Each point is reached from the start by the listed moves, each made once or not at all, plus a little noise. Say if it took an odd or an even number of moves. Then give how often each move was made.

Moves:
(1): [ 91 -43  22   3  22]
(2): [ 32  76  11 -57  -9]
Start: [-34   5   3 -21  33]
Points:
[-37   5   1 -19  31] => even (0, 0)
[ 91  33  32 -76  46] => even (1, 1)

Moves:
(1): [ 48  17   5   9   6 -14 -12  -8  -7   3]
(2): [ -8  35 -14  15  -4  12   5   1   3  -3]
(3): [-10   4  37   2 -17   0   2  -4  -5 -19]
(4): [  3 -35 -18  68  -3   7 -22 -19 -28  17]
(5): [  2   0   7   9  64   8 -30  14  18 -28]
(6): [ 25 -20  -1   3 -23  47 -16  22  -6   1]
(7): [ 7  4  4  6 18 10 35 11 -1  4]
(8): [  2  -5 -12  26 -10 -26  -6  47  -8  -2]
(9): [  4 -11  25   5  -5  -7   0  -4  62  15]
Start: [-18 -22  -4   6  -9   6 -34  49 -10  32]
Points:
[-14  15 -21  64  63   7 -29 120   0   3] => even (0, 1, 0, 0, 1, 0, 1, 1, 0)
[ 34 -36  13 121 -11 -15 -35  77 -57  29] => odd (1, 0, 1, 1, 0, 0, 1, 1, 0)
[ 47  10 -16  33 -31  49 -59  67 -21  30] => odd (1, 1, 0, 0, 0, 1, 0, 0, 0)

Moves:
(1): [35 -5 -4 -7  1 -6 -6  7 -7  4  6  4 -1 -7  1 -3  0  0  4 -4  4]
(2): [10 38 -2 -2 -1 -2  8  1 -3  4 -3 11 -2 -2 -4  2  5 -7  2  2  2]
(3): [ 15   0  54 -17  -3  -3  -5  -6   8   6 -13   5   7   5   2  -3   2  -6
 -19 -17   9]
(4): [  9   7  13  46  -9   0  13   9  -2   8  11  -1  -5   1 -23   1  -5   6
   3   0  -3]
(5): [  7   6  -2   5  32   1  -4  -3  -5  -4  -8  -8   7   5  -4   7   4   4
  -1 -12   2]
(6): [ -1   1   6   1  -1  45   5   1  -2  -8   3  -5 -13  -7   4 -10  -1  -4
   4   2   5]
(7): [  7  -9   0  -8  11  -7  43   1  -2  12 -14 -15   8 -10   3 -13   3   5
  -7   4  -7]
(8): [-11   1  22   1   7  -2   4  54  -4 -15 -11   5  -3   1  10   4   8  14
  10  11  18]
(9): [  4   4   3 -20   7   3  10  -5  51  -4  11 -12  -3  -3   9   8   7  22
   7   5  -1]
(10): [-13   3 -12  -6   9  11  -3   6   8  40   1  -9  -5  11  -3   1  -4  -3
  -6   8   8]
(11): [  4   5  21 -22  22  -2   4   1 -10  -7  43   9  16   7   3  -1  -3 -21
  11   3   1]
(12): [-2 -7 -2  8  6  5  2 -8  6  1  2 33  5 -8  8 -4 -3  0  1  6  3]
(13): [  6  -6  -8  11  -9  14  11  -3   6  -4  -4  -6  45   8  -1   3  -2 -10
   8 -10  18]
(14): [  5  -6  -6  -7  -1  11   9  -4  -3  -5   4  14 -10  46  -5   0  14  -1
  11  -1   0]
(15): [  0   5  -1  13  -3   3   1  -8   3   4  -3  -4  -5   5  37  -1 -11  -3
   6   5 -10]
(16): [  2  -3 -10  -6   1  10   9  -1 -15   8  -2   2   0  -8  -5  49  -9  -2
  -4  19  -6]
(17): [ -5  -2   4   3   2  -4  -7  -1 -14   5  23  -9  -2 -20  25  16  57   3
   2 -16  -7]
(18): [ -3  14   6 -13  -3   2   5   1 -13   1   9   4   3   6   8   0 -10  38
  -7  -6   5]
(19): [ -1   1  16  -3  -2  -3 -12 -17 -13   7 -12  -4   2  -7  -3  -3   8  10
  44   9  -2]
(20): [ 14  10   7   9   6   6 -13   7  -9  -2   1 -10   8   8  -3 -20  15  -2
 -22  55  -6]
Start: [ 14 -28  17 -14  17  27   4  12 -13 -13  -2  18  -4  18 -12  11  11 -28
 -12  -3  -3]
Points:
[ 83  15  60 -38  23 103  14   6  25  30  24  -1  17  63  53   4  93 -37
 -13  28  20] => odd (1, 1, 1, 0, 0, 1, 0, 0, 1, 1, 0, 0, 1, 1, 1, 0, 1, 0, 0, 1)
[ 30   0  78  13  48  50   8 -14 -37  57 -17  35   4  27   7  57 -18  16
   3   9   3] => odd (0, 0, 1, 1, 1, 0, 0, 0, 0, 1, 0, 1, 0, 0, 1, 1, 0, 1, 1, 0)
[ 97  21 121 -25  72  81  62  47 -41   7   7  33  -6  18  13  42 106  51
  15  57  14] => even (1, 1, 1, 1, 1, 1, 1, 1, 1, 0, 0, 1, 0, 1, 0, 1, 1, 1, 1, 1)
[ 71 -28  22  25  57  59  60  26 -49  55  63  14  59   5  32  38  49 -55
 -15  67  -7] => odd (1, 0, 0, 1, 0, 0, 1, 0, 0, 1, 1, 1, 1, 0, 1, 1, 1, 0, 0, 1)
[ 26 -17  60  14  78  52  68  52 -46  35   0 -14  56  30   4  57  -2 -29
  53  37  16] => even (0, 0, 0, 1, 1, 0, 1, 1, 0, 1, 1, 0, 1, 0, 1, 1, 0, 0, 1, 0)
[ 58  14  62 -23  67  37  75  53  -3  47  30  39   0  -1  21  48   5  -3
  60  65   6] => even (1, 1, 0, 1, 0, 0, 1, 1, 1, 1, 1, 1, 0, 0, 1, 1, 0, 0, 1, 0)
[ 83  19  29 -17  27 103  74  13 -30  54  29 -18  22  33  -6  42  88  27
  30  66   9] => even (1, 1, 0, 1, 0, 1, 1, 0, 1, 1, 0, 0, 1, 1, 0, 1, 1, 1, 1, 1)

Moves:
(1): [ 29   5   0   0  17  -9  -9   7  -8 -12  -5 -15 -17 -10   1  12 -16  -6
  14   5  -2   4  -3  -1   1   8]
(2): [ -1  34 -25  -4  -5  13  -5  -4  -4  -1  11  12   4  -3 -11 -12 -18   0
  -5  16 -15  -3 -10  -6   9  10]
(3): [  3  13  26  10 -20   1  -6  25  17  -5  -1   4   0   0   4   0 -15  14
  -2  -6  -6  -8   4  -4  -5  -9]
(4): [  4  -3  -9  41 -14  -1  12  13 -20  -1   8   6  23   6  30  27  26 -14
  26  15   8   1  24  10   8   1]
(5): [-15   4  18  17  27  -6 -29  14  -9  11 -14  12   6 -36  17   3  14   1
 -31   2 -27  15  25  15  23  11]
(6): [ 26 -14   0   4   5  26  -3  19 -17  -5  30   5  15   1  10 -13   6   4
 -10 -17  -8 -15 -23   9  -2   1]
(7): [  7   5  22 -19   7   3  48  21  -3   3  -6  -8   1   5  -4 -18  -1  25
   8 -15  18  15   2 -22  32   9]
(8): [-19 -10 -18 -22 -29 -15  -2  49 -28  -7  -3 -22  -9  -2  -1  -6  -1  -3
  -2  15  -9   6  15  12  11  22]
(9): [  0  -6  -3   2   8   0   4  13  39   1  12 -11  -4 -11  -4  -4  -6 -12
  -4  10   3   3   8   7  -5  12]
(10): [ 24  13 -15 -16   4  -3   5   9 -10  55  -4  24 -15 -14  -5  -7  -2  17
  -3  10   1 -25   8   0  -8  -8]
(11): [ -1   3  14   1   0 -30 -25  -4  -2  23  34 -16  -3   2  30 -16  -3  16
  -2   9  -1  13  -9  -2  31  -8]
(12): [ 18  -3   1 -26  -8 -31  -6   0  12 -19   9  40   7  15   2  -8   7 -11
 -17 -19   6   1   7  -8  10  -4]
(13): [  0   4   7 -22   6   4  -1   7  18   1  -9 -18  34   5  12   3  17   6
   0  -3 -11 -23   4   1   8  -3]
(14): [ -9  12  -1   2  22 -10  -1  11  -2   5   2   0  -6  44  17 -25   7   5
  -7  -4 -24   3   5   8 -15  16]
(15): [  2  11  -8 -17  -2  13  48 -13   0  -1 -14 -13 -29 -15  61   1  -8 -15
 -32   9   3  -3   6 -10   9  -9]
(16): [-13  17  -5 -22   7  18   0  -2  -4  21   2   7  10   7   6  40  -8   3
   5 -12  12   6 -18   9  10   9]
(17): [  8  26  -3   5  -5   4   9   3   2  -6   4 -10 -22   7 -15  -4  32   5
  -7  -5   1  -4  -5  14  -9  10]
(18): [ 21   0  -9   0 -10  14  -1   8  -2 -16  14   9  -3  -5  -7  10   7  41
   3  -2 -31  17  -2  13   0 -21]
(19): [  0   3   8 -12  -5   6 -11 -12  26 -19  13  10 -25  -5  15 -15  15   1
  49 -24  10 -12  13   5   1  19]
(20): [ 17  -6  26 -11   6  39  -8   8   3  -1   2  15 -11   5 -12  15  24 -16
  10  51  14  21 -12   7   6   6]
(21): [  8   9  10   3   2   6 -17   8   3 -19 -28   2  19  -5  23 -15 -10  14
  15  -2  49  21  12  25  -2 -24]
(22): [ 12  10   7   9 -27   7  -9  -9   3  14 -15  -4   0  -7   1 -12  -9 -25
  -1 -27  -5  27  11  -6  -5   1]
(23): [  4  -2  19 -19   1  11  -3 -16  11  -2  14  -7 -16  22  -8  13  -7   5
 -18  -9  17   2  44  -6   7  19]
(24): [-25   7  20  -2   4 -17  -1 -10  -4  -7  15   0   1   6 -22   0 -13 -16
  -2  15 -18  -2  18  43  14 -20]
Start: [ 29 -15 -20  20 -13  14 -20 -12  34  -4 -12  10   6  23 -20  32 -12 -26
  69  12  -3  14   4  -8  15 -28]
Points:
[ 17  84  66 -57  12  26   1 -12  71  19  31 -28 -46  54  84  16  33  27
  35 -56 -63  67  97  56 121   7] => odd (0, 0, 0, 0, 1, 0, 1, 0, 0, 0, 1, 0, 1, 1, 1, 1, 1, 1, 1, 0, 0, 1, 1, 1)
[ 66  17  37 -75 -57  61   7  76  36 -35  44 -18 -30  28 112  12 -32  80
  86 -40  55  58  46  23 104 -19] => odd (0, 0, 1, 0, 0, 1, 1, 1, 0, 0, 1, 0, 0, 0, 1, 1, 0, 1, 1, 0, 1, 0, 1, 0)
[ 37  37  -6 -89 -41  43 -57  54  29 -58   3  58  60  47 -29  59  -5  -5
  76  73  -7  56  14  85  80 -54] => odd (0, 1, 0, 0, 0, 0, 0, 1, 0, 0, 0, 1, 1, 0, 0, 1, 0, 1, 0, 1, 1, 0, 0, 1)

Moves:
(1): [ 14  -4  -2  -9 -17  -5 -15   3   4  -2   4  10  -8 -22  -5 -11   0 -29
   4   7  -9 -12 -12  20  18]
(2): [-15  11  25  24   0   4   1 -11 -14  14  -4 -10  -7  -7  -9 -10 -15   8
 -12   5 -19  11 -21 -22 -21]
(3): [ -1  11  -3  17   4   4   8  16 -11   2 -15  -2  -2   5  -8  -1   6   1
  -4  -9  -8   3 -13  -3 -11]
(4): [ -4  -7  -7 -24   1   9  14   6 -21 -18   6   2   3  -7   5 -19  13  12
 -11   4 -17   1  -4  18  -5]
(5): [ 39 -10   1 -20   9  -5  12 -15  19 -20  14 -19  31 -23 -14  -8  16  19
 -18  -6 -13 -19  -5  16  -2]
(6): [-19 -11   8  18 -14 -27   3   3  14  -1  -4 -11  -6 -11  20   2   9  13
  -4  -1  -3  -5  -4   3   4]
(7): [ -4   8  -8 -16  -8  12   7   1   3   1   6 -13   6   0  -6  13  -2   5
   3   5   3   8   2 -15   1]
(8): [-20  -6  -2  25   3   9   0   7  15  30  -3 -18   3   1 -35   4  -4  -3
  -5   1   2   8  -7  -6   3]
(9): [-10  -4  -7  -3  -7  -3  13   2   7  -2  10   2   3   1   8  -2 -11   1
   2  -9  -4   9   4 -10   7]
(10): [  8  12  10 -13   1   0   1  -8  -3  -4   0   6  -6  11  -1   5  -7  14
   9   3   4  -4 -10   3 -10]
(11): [ 17  22 -22   0   6   6   9 -13  -9  -6   2  -1   7   4   0  22   2  10
  10  -6   1   0  18  -2  11]
(12): [  1   4  -7  -2  -1   3   8   8  -4 -25  -1  11  10 -25  -8   9  10 -11
  -4  -8  -8  -8  -5  -2  -7]
(13): [ 13 -19   3 -13 -11   4  39  -1  -8   9  -3   1  -2 -19 -12  -6   3  -9
 -12 -21  11  12  -8  28  -8]
(14): [ 12   5  -5   7   2  -5   7  -8 -12   8  17  -9  -7   8  -5  -3  -8  -4
   4   4  -5  -8   4   0  -5]
(15): [ 11  -4  -9  -6  -8  22 -10  13   6   1  30  15  -3  -1  25  19 -13  -9
   5   1 -13  14  -9  15 -12]
(16): [ -9 -20  13 -14   3 -13 -10  -1 -11  -4   3 -12  11  -3  13  -4  13  21
  -1  11  -4  23   1  -4  16]
(17): [ 25   4 -15  29 -14  -4 -47  16 -24  -9  15   0   6 -27 -18  -1  -8   1
  -7  22 -40  -4  -3   4 -21]
(18): [ 29  -1   3  -5   4 -15  -8 -11  15  16  -6  18  -8  -4 -11   2  -8 -26
 -22   8 -19 -13   8  15  -9]
(19): [ -1  -4  -9   5   2  11  -2   7 -10  14  12  24   9  13   9 -12   4   1
  -9 -22   8  -1  -2   9  -3]
(20): [  7 -15  -9  25   4   8   9   0  22  -9   7  11  26   0  16  18   8   7
  -4  -3   6 -14  -9  -8   9]
(21): [ -1   6 -10 -13  -1  -4 -13  -4 -21 -13   1  -4 -23  -8  -4  -6  -8   1
   0   1  13 -10 -13   2 -17]
(22): [ 1  3  1 -1  2  5 -5 12  0 10 -5  3 -9 -8  2  5  2 15  1 -3 -4  8  4 -8
 -5]
(23): [  7   4   6  -1  -7   2   0   3 -15 -10  -1  13 -18   2  -2  -7  11  -1
  -6 -10  -9   4  -4   4  -5]
(24): [ -3  -2  13 -10   6   6 -10   3  -7  10  -3  -6  -2   8 -15   3 -22   9
 -15  -6   7  -8  -6   0 -14]
Start: [-29  13   4   6  -5  30  18  -1   9  -3  29 -11  -1  10  -4  22 -11  14
 -19 -11   0   5  21 -11 -17]
Points:
[ 13  10 -24  -2 -14  61  10  28   1  25  69  17 -34  -6 -33  38 -65   2
 -54  -9 -46 -20 -42  31 -71] => odd (1, 0, 1, 1, 0, 0, 0, 1, 1, 1, 0, 0, 0, 1, 1, 0, 0, 1, 0, 1, 1, 1, 0, 1)
[ 36  43 -40  14   1  63  23  12 -18  -1  71 -31 -21 -10 -44  48 -11  44
 -33 -38 -35   9  -5   7 -57] => odd (0, 0, 1, 0, 1, 0, 0, 1, 0, 0, 1, 0, 0, 1, 1, 0, 0, 0, 0, 0, 1, 1, 1, 0)
[-44  18  -1 113 -12  62  -6  49  -7  19  29 -21  28 -44 -70  48 -45  44
 -65 -22 -68  12 -32 -68 -79] => odd (0, 1, 1, 0, 0, 0, 0, 1, 1, 0, 0, 1, 0, 0, 0, 0, 1, 0, 0, 1, 0, 1, 0, 1)
[ 69  12 -78  22 -24  81  33  17  -8 -23 110 -32  45 -89 -63  90 -13  36
 -46 -23 -43  -8  -7  10 -72] => even (0, 0, 0, 0, 1, 0, 1, 1, 0, 0, 1, 1, 1, 1, 1, 0, 1, 0, 0, 1, 1, 1, 0, 0)
[ 28  14 -39   6 -24  51 -12  39 -70 -15  58 -11 -14 -50  -7  50 -15  46
 -25 -15 -45  50   0  20 -61] => even (0, 0, 1, 0, 0, 0, 0, 0, 0, 0, 1, 0, 1, 0, 1, 1, 1, 0, 0, 0, 1, 1, 0, 0)
[  0 -45   3 -33 -28  79  79  20   8   2 107 -44  53 -86 -43  32 -19  47
 -80 -28 -65  31 -48   9 -42] => odd (1, 1, 0, 1, 1, 0, 1, 1, 1, 0, 0, 1, 1, 1, 1, 1, 0, 0, 0, 1, 0, 1, 0, 1)
[  11  -11  -16   12  -45   64   45   50  -33  -51   84  -27   32 -110
  -20   33  -24   79  -99  -38  -86    3  -63    6 -121] => odd (0, 1, 1, 1, 1, 1, 1, 0, 1, 0, 0, 1, 1, 0, 1, 0, 1, 0, 0, 1, 1, 1, 0, 1)
[ 14  20 -26  74 -31   6  12   4   2   7  59 -25  16  -5 -35  68 -11  53
 -44   6 -76  13   8 -33 -22] => odd (0, 0, 1, 0, 0, 1, 1, 1, 1, 1, 1, 0, 0, 1, 0, 1, 1, 1, 0, 1, 0, 0, 1, 0)
[  18   -9  -60   43  -50   23  -22   50  -21  -54   74   20   -1  -85
  -11   45    8    5  -66   -2 -110   -1  -27   36  -35] => odd (1, 0, 1, 1, 0, 1, 0, 1, 1, 0, 1, 1, 0, 0, 1, 1, 1, 1, 0, 1, 1, 0, 1, 0)
[-16  -1   8  24   7  61  36  -1  -5 -20  43 -32   7 -43 -44  -5  14  74
 -75 -21 -42  -4 -35 -16 -59] => even (0, 1, 0, 1, 1, 0, 0, 1, 0, 0, 0, 0, 0, 0, 0, 0, 0, 0, 0, 1, 1, 1, 1, 0)
